Rows are points. The points of each table are mixes of a few directions, plus a little noise. Count the directions of each table, and those that both share. Where both have some left over, give the other angles between the two spaces (their principal angles), to ten degrees, smallest first.
In the rows, 128 means zero.

First (4 x 2)
[[181 128]
 [157 130]
 [ 29 127]
 [146 128]]
Second (5 x 2)
[[137 129]
 [231 128]
 [ 67 127]
 [ 73 127]
 [130 128]]
Directions: first 1, second 1, shared 1

First (8 x 4)
[[183 127 249  72]
 [114 117 166 105]
 [ 84 114 132 124]
 [137 124 100 117]
 [127 127  74 134]
 [122 119  80 117]
 [123 144  95 173]
 [135 153 129 182]]
Second (7 x 4)
[[115 176 125 108]
 [154  35 134 167]
 [121 153 126 117]
 [130 121 128 131]
 [136  98 130 141]
 [ 98 236 121  82]
 [142  77 131 150]]
Directions: first 3, second 1, shared 0; angles 90

First (8 x 8)
[[185 149 221 137  76 153  66 110]
 [182 139 193 108  59 156  88 129]
 [126 111 129 161 159 208 176  81]
 [ 97 133 106 151 176  86 123 128]
 [ 71  97  33 133 194 147 220 121]
 [114 144 125 127 138  57  89 152]
 [139 129 128  97  92 115 121 151]
 [110 121  90 110 131 104 145 149]]
Second (7 x 8)
[[138 142 163 147 130 113  90 121]
 [135 139 154 142 129 117 100 123]
 [144 152 186 159 131 103  65 116]
 [105  94  44  83 124 164 218 146]
 [ 97  82  16  69 122 176 249 151]
 [142 148 178 154 130 106  74 118]
 [136 139 155 142 129 116  99 122]]
Directions: first 3, second 1, shared 1

First (10 x 11)
[[161 120 137 135 135  99 129 133 128 153 129]
 [109 144 172 116 121 151 123 127 125  93 137]
 [106 130 136 118 145 120 141 138 118 117 108]
 [189 133  90 128  95 163 107 124 156 160  58]
 [141 141 146  90  85 116  89 107 116 144 130]
 [142 115 102 161 138 131 139 130 142 138 150]
 [148 125 152 128 137 101 130 134 123 140 131]
 [174 130 164 131 120 117 117 130 133 142 128]
 [102 116 105 154 162 129 159 140 131 116 139]
 [  7 127  77 119 142 152 148 116 109  78 169]]
Second (9 x 11)
[[146 113 124 103 154 146 133 106 115 125 134]
 [156 105 123  90 168 155 135  94 107 124 138]
 [132 125 128 123 134 132 129 123 125 127 129]
 [105 148 132 160  94 105 122 156 145 132 119]
 [ 97 154 134 170  83  97 119 165 152 133 117]
 [165  97 121  78 182 164 137  84 100 122 142]
 [146 114 125 103 154 145 132 107 114 125 134]
 [128 128 128 128 129 128 128 128 128 128 129]
 [ 77 169 138 197  56  79 115 189 165 136 109]]
Directions: first 5, second 1, shared 0; angles 90

First (11 x 14)
[[136 110 166 130 172 136 145 137  62 148 134 116 108 114]
 [100 195 112 143 121 104 216  59 120  82 127 102  99 154]
 [140 102 139 123 137 138  98 154 122 148 130 136 135 117]
 [134 112 112 122 104 133  84 149 170 134 125 145 151 126]
 [121 145 129 132 133 123 156 108 115 118 129 118 116 133]
 [165  41 175 114 171 160  48 209  85 194 134 145 143  88]
 [135 111 135 125 134 134 110 143 122 141 128 133 132 122]
 [129 126 145 130 149 131 146 123  94 133 131 119 115 124]
 [119 150  96 129  92 118 125 113 179 107 123 134 140 141]
 [ 87 223  68 142  70  94 204  43 192  55 121 113 118 173]
 [143  93 130 120 123 140  74 166 146 150 127 145 149 117]]
Second (8 x 14)
[[122  92 130 130 183 114 117 197  61 217 249  70 121 118]
 [126 115 129 129 148 123 124 153 104 161 172 107 126 124]
 [130 142 127 127 106 134 132 101 154  93  81 150 131 132]
 [134 161 126 126  76 141 138  64 191  45  14 182 135 138]
 [128 131 128 128 123 129 129 122 134 120 118 132 129 129]
 [127 122 129 128 137 126 126 140 117 143 148 119 127 127]
 [126 114 129 129 149 123 124 154 102 162 174 106 125 124]
 [131 146 127 127 100 135 133  94 162  84  67 157 132 133]]
Directions: first 2, second 1, shared 0; angles 50

First (8 x 20)
[[139 136 112 131 135 101 147 112 127 131 131 128  98 125 102 141  97 125
  119 128]
 [ 95 105 172 121 109 209  71 178 131 121 117 127 213 136 206  91 219 140
  155 128]
 [155 148  92 135 145  62 175  87 125 133 137 130  58 119  63 159  52 118
  106 127]
 [ 89 100 180 118 107 224  61 186 133 120 115 125 228 139 219  85 235 142
  160 128]
 [108 115 155 122 116 177  94 158 130 124 123 126 179 134 175 105 182 134
  143 127]
 [155 148  91 134 143  62 175  87 125 135 137 129  59 121  62 158  51 119
  105 128]
 [153 145  92 135 142  67 173  90 125 135 137 130  61 122  68 156  58 119
  106 128]
 [130 130 128 129 128 126 127 128 129 128 130 128 126 128 126 127 127 128
  127 129]]
Second (11 x 20)
[[149 130 197 123 144 144 104  97  80  98 119 143 175 145 105 128 211 143
  117 131]
 [107 118  98 131  94 155 126 172 180 145 117 116 123 110 191 110 106 117
  149 127]
 [ 97 116  50 152 119 114 157 156 137 173 153 134  84 119 106 134  26 115
  138 117]
 [130 126 157 139 174 114 119  90  34 125 161 156 158 163  34 146 153 146
  107 120]
 [116 119 129 128 104 165 116 158 155 131 113 124 145 118 179 110 143 125
  146 127]
 [175 139 154 153 155 103 155  58  50 112 131 175 109 133   7 161 127 138
   95 123]
 [147 145 132  60 154 123 124  99 126  99 132 122 164 145 129 133 190 192
  139 117]
 [197 154 169 136 144  85 160  51  95  94 106 151  91 120  48 158 139 128
   91 134]
 [116 131  80  96 111 128 139 153 186 136 124 104 114 116 181 121 102 142
  149 124]
 [ 79 131  92  93 131  84 105 184 212 149 150  43 112 138 239 110  95  94
  139 147]
 [ 97  98 149 194  73 193 104 193 150 150 102 137 135 105 190  98 119  69
  138 140]]
Directions: first 1, second 5, shared 1

First (9 x 32)
[[104 117 106 133 142 130 124 135  71 125 101 125 116 111 117 151 125 101
  137 128 138 137 127 109 148 141 142  90 113 129 142 136]
 [141 145 129 136 104 130 124 137 136 151 146 132 136 124 144 120 139 145
  139 137 117 122 136 139 115 134 123 138 130 126 119 145]
 [117 137 106 142 114 133 119 146  77 152 121 130 125 105 136 142 138 120
  150 140 126 130 137 120 134 149 136  99 114 127 133 156]
 [116 103 134 114 162 123 136 111 134  91 107 122 119 141 105 133 111 110
  107 112 142 135 116 117 143 113 131 125 130 131 137  97]
 [151 131 155 117 125 124 135 113 194 118 151 129 138 152 132 105 124 150
  111 122 122 120 124 145 111 108 114 169 145 128 115 108]
 [120 144 105 146 106 133 117 151  76 162 127 131 127 102 142 141 143 124
  155 144 122 128 141 123 130 153 135 100 114 127 131 164]
 [109 108 120 122 155 126 131 121 103 105 101 123 117 126 109 142 117 104
  120 119 141 137 121 112 146 126 137 107 122 131 141 114]
 [119 123 122 128 135 128 128 128 112 124 118 126 124 124 123 135 126 118
  129 126 132 131 127 122 135 131 132 116 124 129 133 127]
 [176 144 175 115 107 122 138 108 249 125 179 133 151 168 145  82 129 179
  106 124 111 111 125 164  90  97 101 207 160 125  99 104]]
Second (9 x 32)
[[139 114 127 121 136 123 124 145 158 131 145 124 103 106 131 121 137 129
  144 139 143 122 130 102 145 112 109  83 133 118 153 140]
 [140 137 134 135 123 118 150 120 127 117 127 125 145 166 107 103 136 143
  132 120  94 133 119 131 100 158 163 189 176 137  95  81]
 [130 106 117 121 115 117 138 100  83 130 116 146 148 176 111 108 108 164
  117 107 108 134 118 124 133 135 145 183 140 145 126  82]
 [117 129 143 140 120 152 154 140 107 146 112 130 106 136 115 144  92 100
  148 147 112 139 163 151 119 103 101 101 102 115 146 136]
 [132 119 120 114 133 115 110 117 142 119 142 130 145 117 143 120 144 148
  110 113 151 123 111 115 149 133 137 138 130 137 124 123]
 [122 146 144 122 140 130 114 127 168 112 149 115 152  91 157 139 149 116
  108 122 163 125 126 144 141 129 133 127 114 129 104 142]
 [107 121 109 132 109 136 124 100  48 142  90 149 143 165 118 143  93 137
  109 113 107 136 128 149 121 128 133 166  97 143 132 122]
 [131 139 142 129 139 133 128 147 168 123 144 115 117  98 139 135 140 107
  137 142 145 126 137 130 131 120 115  93 124 115 129 147]
 [133 139 114 138 137 126 108 155 150 130 128 119  92  97 131 140 154 109
  146 149 129 116 121 106 114 133 116  74 133 114 144 176]]
Directions: first 2, second 5, shared 0; angles 40, 70

First (9 x 32)
[[149 147 124 149 116 127 131 165 166 100 169 162 125  80 154 120  94 167
  130 114 169 146 186 117 178 145 127 116 149 100 125 120]
 [143  91  73 214 187  63 152 201 210  83 178 220 132  45 169 138  40  86
  118  52 139 170 226 131 194 116  20  68 187  92 101 104]
 [111 126 144  94 120 144 121  88  85 155  91  85 128 177 102 131 169 115
  130 155 102 107  69 134  82 122 156 149 101 153 136 139]
 [116 174 188  39  59 200 101  55  46 171  81  34 123 208  90 114 217 185
  141 209 127  85  33 122  65 146 247 191  68 162 158 151]
 [111 129 146  91 117 148 119  85  83 156  90  81 128 180 102 130 172 120
  130 159 102 105  67 133  81 123 160 153  99 154 137 140]
 [110 126 146  91 119 146 119  84  81 157  88  81 129 182  99 130 174 115
  129 158  99 105  63 134  78 121 158 152  98 155 137 139]
 [136 168 160  92  81 167 115 112 108 134 130  97 124 139 124 115 155 187
  136 164 155 116 114 117 128 149 195 156 108 128 143 136]
 [133  82  74 205 194  62 152 188 195  95 162 207 134  65 158 142  53  68
  116  57 121 164 202 136 173 108  18  72 179 102 102 108]
 [140 109  97 178 159  92 142 174 179  99 161 184 129  75 154 132  75 109
  122  84 139 154 191 128 172 123  67  93 163 105 113 113]]
Second (11 x 32)
[[125 143 229  90 117 185  14  62  61 151 171 138  77  92 153  97  84 179
  143 208 198 120 168 136 127 125 218 170 106  54 115 116]
 [130 144 111 120 109 131 158 141 139 126 112 108 143 149 116 131 157 139
  125 121 118 124 103 120 126 139 131 130 125 154 139 136]
 [176 200 121 138  58 151 157 198 196  78 186 149 134  70 160 111 115 243
  136 117 202 148 202  93 215 182 170 124 151 106 146 126]
 [124 135 118 111 115 132 150 123 120 137 100  97 139 164 109 134 168 125
  127 131 105 118  85 125 105 132 138 134 114 158 142 139]
 [130 139  99 124 109 122 174 146 142 125 103 100 147 162 108 137 169 129
  125 114 103 120  93 120 120 138 121 124 123 167 142 138]
 [126 157 127  91  85 151 157 117 113 140  93  74 143 179 100 129 192 155
  131 146 110 108  68 117 103 144 169 149 104 170 150 143]
 [171 216 110 109  30 163 193 190 183  92 144  97 155 128 127 116 179 249
  135 124 172 130 135  89 182 190 191 138 127 154 165 143]
 [140 129  53 166 128  87 215 195 198  99 117 135 166 133 121 146 147 111
  119  64  97 141 123 116 151 140  67  91 151 172 136 134]
 [ 84  69 143 105 182 118  95  56  53 178  69  96 117 189  95 142 149  31
  121 153  61 105  52 160  43  84 109 142 100 151 119 132]
 [ 99  34 133 183 243  73  64 104 114 140 152 208  98  76 156 136  26  11
  118 105 109 151 184 168 118  67  33  93 158  69  79 100]
 [102  47 161 168 233  94  35  85  94 145 160 205  84  68 163 126  21  33
  123 131 131 145 192 166 120  71  66 110 148  50  80  98]]
Directions: first 2, second 3, shared 2

First (8 x 32)
[[138 131 137 121 129 120 129 130 123 129 129 127 121 129 133 133 128 126
  138 125 129 139 131 118 132 125 135 132 119 124 124 133]
 [191 155 190  88 129  73 131 135  97 135 127 121  87 132 155 159 130 115
  187 108 133 203 158  67 147 105 173 154  76 104 104 153]
 [137 131 136 124 130 119 128 129 123 129 127 126 122 127 131 133 129 127
  138 126 128 139 133 120 132 125 135 132 120 125 125 133]
 [189 154 190  88 129  72 130 134  98 137 128 120  88 133 154 160 130 114
  187 109 134 201 157  66 147 105 173 154  76 104 106 153]
 [ 26  85  28 193 128 219 123 117 180 114 130 141 191 121  85  76 124 148
   31 161 119   7  80 228  94 165  55  83 213 168 166  87]
 [133 130 133 124 129 122 129 129 124 129 127 129 124 128 130 132 128 127
  133 126 130 135 130 123 129 126 132 130 123 125 126 129]
 [ 81 107  81 159 128 171 124 123 153 122 129 134 160 126 108 104 126 138
   83 145 125  71 106 174 111 145  94 108 168 147 145 110]
 [128 128 130 128 128 128 128 129 128 128 128 128 126 127 128 128 129 128
  127 128 128 129 128 127 129 128 128 129 128 128 128 129]]
Second (8 x 32)
[[135 156 126 135  98 166 142 115 131 124 116 137 151 100  91 125 133 109
  108 154 151 102 123 160 133  99 125  88 159 106 140  98]
 [106 101 117 138 160 109  96 143 129 130 136 119 115 137 167 112 147 159
  137 103 112 126 137 125 110 158 133 166 128 150 113 135]
 [117  82 115 129 131 165 131 138 160 130 139 129 102 100 143 132 122 138
  137 123 116  77 127 100  94 173 120 129 140 115 116 144]
 [ 95 144 100 148 140 122 129 130 107 122 122 131 154 171 126 116 126 142
  107 144 121 150 109 172 144 126 108 126 127 165 140 112]
 [217 197 223  80 120  67 130 129  57 145 112 123  92 124 162 159 166 117
  230 125 151 211 185 103 137  43 230 156 114  71  92 104]
 [151 153 124 136 102 142 118 126 153 110 119 128 134  76  99 123 139 102
   87 108 160 126 126 100 168 137  97  92 106 115 135 145]
 [ 78  31 118 117 167  96 112 113 166 150 161 111 132 172 140 108  85 138
  114 105  76  77 123 125  65 146 126 189 145 166 146 153]
 [122 161 105 138 104 160 167 129 119 114 116 143 142 144  97 149 102 116
  104 165 137 154  95 138 169 139  85  79 105 135 143 131]]
Directions: first 1, second 6, shared 1

First (8 x 32)
[[118 121 132 125 135 142 121 126 115 114 180 144 132 150 105 148 131 146
  119 180 137 129 116 133 143 139 100  85 118 124 118  94]
 [129 163 118 131 160 147  95 116 105 127 130  97 131 129  96 109  95 129
  133 139 107 130 112 108 150 105 110 113 144 137 107  99]
 [123 111 174 107 113 103 162 140 126 121 113 134 140 149 135 170 141 137
  154 129 132 164 143 126 112 115 121 131  91 108 156 124]
 [139 168  84 153 150 185 104 117 102 118 115 125 143 115 100 101  84 133
  104 155 122  94 106 100 150 125 116 131 134 116  75 107]
 [128  98 135 122 105  60 131 132 180 162 105 106  93 100 184  98 173  93
  141  33 122 134 154 161  97 136 184 167 170 170 182 198]
 [156 114 165  92 123 148 165 134 139 146 141 172 117 122 149 162 123 126
  127 155 144 145 160 151 133 135 102 118 110 110 148 130]
 [ 99  89 135 146  84  65 155 145 147 111  98 124 140 143 155 143 183 131
  143  81 139 135 129 130  84 140 174 161 104 124 155 163]
 [135 160  83 149 154 173  92 114 110 124 140 121 129 116 101  94  95 129
  103 152 121  95 105 113 153 130 117 118 151 135  84 108]]
Second (11 x 32)
[[ 94 109 122  95 144 139 106 145  93 109 123 128 132 143 101 122  90 162
  127 125 100 158  87 122 124 154 117 145 132 136 108 115]
 [115 122 130 122 130 131 122 136 120 126 131 125 127 129 119 129 124 132
  129 127 115 135 117 129 132 138 120 133 130 136 124 123]
 [147 142 125 170 117 127 147 113 161 149 126 120 122 115 147 124 157 105
  128 114 154  99 154 131 131 108 140 114 123 128 153 142]
 [180 147 156 120 109  97 146 119 148 134 153 149 130 118 160 158 172  82
  133 175 144 109 184 142 135 101 126 112 129 107 125 129]
 [136 126 140  93 130 116 121 134 111 114 138 143 134 135 128 142 122 129
  129 157 118 142 131 131 127 131 119 132 132 117 108 119]
 [ 70 107 105 136 146 159 108 143 107 124 109 104 124 137  92 100  89 170
  125  81 103 147  69 117 127 160 124 145 128 156 130 124]
 [134 130 121 121 132 128 129 120 124 122 118 134 133 133 132 123 114 140
  125 128 139 132 127 122 117 123 138 128 127 115 125 131]
 [235 183 104 196 108 107 187  49 205 155  93 148 135 113 210 113 163  98
  119 122 249  64 221 117  90  42 203  87 111  60 175 177]
 [ 91 102 147  55 142 125  94 165  72  97 148 139 134 145  93 147  96 151
  132 162  69 175  88 132 137 167  91 152 139 139  84  98]
 [ 94 113 145 125 125 133 114 159 117 133 152 113 118 122 103 139 143 114
  135 128  84 135 109 140 155 156  95 136 133 164 123 112]
 [112 129 115 174 126 145 134 125 148 147 118 105 118 118 124 110 137 126
  127  89 135 111 120 126 133 129 134 124 124 148 153 137]]
Directions: first 5, second 3, shared 0; angles 50, 60, 60

First (8 x 32)
[[109  88 112 141 156 132 135 120 100 121 140 147 141 128  99  98 111 135
  127 119 109 148 118 132 136 113 144 133 138  90 123 120]
 [118 129 121 122 123 142 108 117  99 162 145 168 141 119 112 108 125 137
  106  96 107 134 127 113 139 109 141 130 142  96 124 114]
 [119 168 129 112  96 148  89 113  93 178 161 168 126 129 125 122 134 138
   86  94  94 123 134 111 118 108 124 143 155  97 109 112]
 [138 108 132 132 135 131 144 147 122 147 115 140 163  87 104 146 146 119
  144  87 126 126 126 108 178  93 161 121 100 144 167 134]
 [133 162 135 117 106 127 113 122 141 133 130 121 108 144 153 134 131 130
  116 142 135 118 135 130 105 148 106 128 136 138 113 127]
 [130 193 132 102  85 131  85 105 145 147 139 134  90 165 175 117 124 140
   92 154 141 115 139 128  80 172  88 123 156 126  89 116]
 [152 124 160 162 145 102 198 182 158  41 111   7 110 124 124 232 162  86
  192 172 126 104 132 168 110 111 106 173  87 217 153 177]
 [124  53 102 136 177 111 153 118 166  94  83 140 146 129 130  65  93 141
  159 159 185 156 112 133 159 171 152  73 109 118 143 124]]
Second (10 x 32)
[[138 115 129 129 136 119 142 137 150 118 107 117 134 119 134 133 130 124
  146 135 151 127 128 127 144 137 135 113 110 149 144 135]
 [151  91 134 132 145 121 162 159 153 134  86 127 171  76 114 151 147 113
  168  96 156 125 125 107 198 106 170  99  76 172 189 143]
 [143 109 131 129 139 116 149 142 161 113  96 112 139 114 136 135 132 122
  156 137 162 126 127 127 152 141 139 105 100 160 153 138]
 [123 137 126 127 125 126 122 120 132 118 133 122 112 146 138 120 120 132
  122 148 130 129 129 137 105 144 112 131 140 122 111 125]
 [115 135 128 129 117 152 110 128  66 176 167 169 151 104  88 136 141 129
  101  64  69 130 129 108 145  66 149 159 144  92 131 118]
 [152  89 134 132 145 120 163 160 153 135  85 127 173  73 112 153 149 113
  170  93 158 125 125 106 202 104 173  98  74 173 191 144]
 [120 152 122 124 123 115 114 104 156  86 133  98  76 188 170 102 102 139
  117 202 150 130 129 160  58 193  78 128 158 121  77 125]
 [109 164 121 123 116 126  99  96 129 100 155 111  72 193 161 100 102 143
   97 190 124 131 131 159  46 178  74 145 176  98  63 117]
 [130 120 130 130 129 136 131 137 109 150 131 144 151 102 106 139 139 124
  129  92 113 127 127 113 157  96 150 132 119 127 148 128]
 [ 99 167 123 125 106 148  87  99  71 149 188 152 100 162 118 110 117 142
   75 122  69 132 131 136  73 114 100 172 185  67  74 108]]
Directions: first 4, second 2, shared 2

First (10 x 32)
[[ 99 104 123 140 133 173 124 109  75 130 111 168  92 117  89  78 148 118
  146 161  60  81 120  59 145 139  96 154 121 101 154 155]
 [162 158 134 114 122  72 133 151 193 127 149  82 171 142 177 190 104 141
  106  88 210 184 139 212 107 113 168  96 135 161  96  97]
 [159 154 134 115 123  78 132 149 185 126 146  87 166 141 172 184 107 139
  109  90 203 179 137 203 109 115 164 100 134 158  99 100]
 [164 159 135 112 122  68 133 153 198 125 149  78 174 144 181 194 102 141
  105  84 217 188 140 218 105 112 170  94 136 165  94  94]
 [100 104 121 141 132 175 124 107  74 130 111 167  92 116  87  76 148 118
  147 164  58  80 119  58 146 139  96 155 123 100 155 155]
 [156 152 133 116 124  83 132 147 181 126 145  90 164 140 167 178 108 138
  110  95 196 174 136 197 110 116 160 101 133 156 102 101]
 [153 150 133 117 125  85 132 148 178 127 144  92 162 140 166 177 110 138
  112  95 194 173 136 193 112 117 159 102 134 155 103 103]
 [ 94  98 121 142 133 186 124 103  62 130 107 175  84 112  79  65 152 116
  150 171  42  70 118  43 149 143  87 161 122  94 160 160]
 [ 91  96 122 143 134 189 123 102  56 129 106 179  81 111  74  59 155 114
  152 174  35  66 117  36 151 142  84 163 120  90 163 163]
 [102 104 123 139 132 172 126 110  77 130 111 163  94 117  90  80 148 118
  145 161  63  83 120  63 144 139  97 153 123 101 153 153]]
Second (11 x 32)
[[140 140  91 144 105 165 146 118 113 123 132 135 107 116 116 148 122 115
  130  89 140 119 128 119 117 129 154 123 146 142 129 150]
 [ 99 106 222 118 153  77 108 167 178 125 163  93 169 138 120 105 158 167
  190 114  71 149 136 158  82 162  70 154  72 114 131 111]
 [164 155  19 146 115 174 139  79  64 138  80 183  97 113 142 149  88  95
   32 194 191  96 130 100 202  82 198  93 206 145 136 140]
 [138 126  98 102 118 133 132 116 112 132  99 137 103 139 142 130 114  93
   96 139 165 132 110 101 166 100 148 121 149 121 107 121]
 [140 108 131  37  79  92 118 159 123 149  88 117 126 169 112 149 116  65
  147 118 174 149 129  50 212  73 169 151 182 124  61  90]
 [121 119 173 126 173  63  88 138 135 144 113 140 187 137 142 102 132 169
   99 249 102 127 154 150 173 120 107 130 131 117 150  91]
 [131 102 129  39 102 106 127 138 128 136  87 116  91 168 151 121 119  57
  117 112 184 157  88  70 186  84 139 135 139 105  62  96]
 [128 128 149 130 119 112 118 149 136 135 139 122 162 128 102 141 133 145
  161 129 106 127 158 125 131 132 134 144 143 139 131 123]
 [112 143  98 200 170 206 166  73 134  90 164 129  55  94 179  93 139 146
   90  75 119 119  67 200  17 181  73  87  36 111 171 180]
 [124 128 142 135 117 135 134 141 140 124 149 114 135 124 109 139 137 136
  168  84 111 130 136 132  98 145 124 138 120 134 129 139]
 [115 152 157 230 158 150 131 131 147 114 199 122 174  83  95 132 153 221
  177 107  41 103 172 206  24 199  93 129  86 153 201 170]]
Directions: first 1, second 4, shared 0; angles 80
